Each row is a point. Each copy is the shape, with its points in the same order, turned, moved and blurred by noise. Some copies are also mirrored. Which?
In the rows, 128 means zero.

Shape:
[[174  97]
 [173  69]
 [122 163]
 [ 41 127]
 [109 135]
 [127 112]]
Copy 1 (6 x 2):
[[143  77]
 [120  56]
 [155 159]
 [ 73 189]
 [121 149]
 [125 123]]
Copy 1 is: only turned
Copy 2, 6 rows:
[[139  88]
 [124  67]
 [156 170]
 [ 67 194]
 [125 156]
 [120 128]]
Copy 2 is: only turned
Copy 3 (6 x 2):
[[ 80 177]
 [ 51 165]
 [159 129]
 [135  49]
 [128 110]
 [112 127]]
Copy 3 is: mirrored

Shape, 8 rows:
[[124 143  81]
 [103  85 131]
 [ 95  84 142]
 [ 84  86  99]
 [205 177 107]
 [ 85  86 115]
 [ 91 181  94]
 [ 93 165 144]]
Copy 1 (8 x 3):
[[109 154 169]
 [111  80 143]
 [107  72 137]
 [ 89  85 178]
 [178 201 133]
 [ 91  74 164]
 [ 68 173 151]
 [ 79 141 109]]
Copy 1 is: mirrored
Copy 2:
[[174 151 149]
 [111 100 173]
 [100  87 171]
 [131  93 201]
 [171 158  70]
 [121  94 195]
 [137 191 170]
 [100 173 156]]
Copy 2 is: mirrored
Copy 3, 8 rows:
[[114 144  81]
 [147 171 138]
 [146 173 156]
 [132 198 125]
 [153  53  65]
 [136 188 137]
 [ 65 127 102]
 [ 82 116 144]]
Copy 3 is: mirrored

Shape:
[[192 156 143 150]
 [207 160 163 199]
 [ 90 149 116 147]
 [136 119 159 131]
 [ 93  74  65  86]
 [ 74 126  89 109]
 [173 146 173 145]
 [112 100 122 158]]
Copy 1, 8 rows:
[[ 54 118 173 131]
 [ 51  85 223 137]
 [139  89 123  87]
 [118 122 150 155]
 [163 193  99  81]
 [154 130  94  83]
 [ 75 103 168 160]
 [151 125 160 112]]
Copy 1 is: mirrored
Copy 2, 8 rows:
[[ 59  96 115 126]
 [ 26  90  75 133]
 [103 179 129  82]
 [115 121 122 127]
 [142 196 212 154]
 [132 184 173  97]
 [ 91  88 110 118]
 [115 170 110 137]]
Copy 2 is: only turned
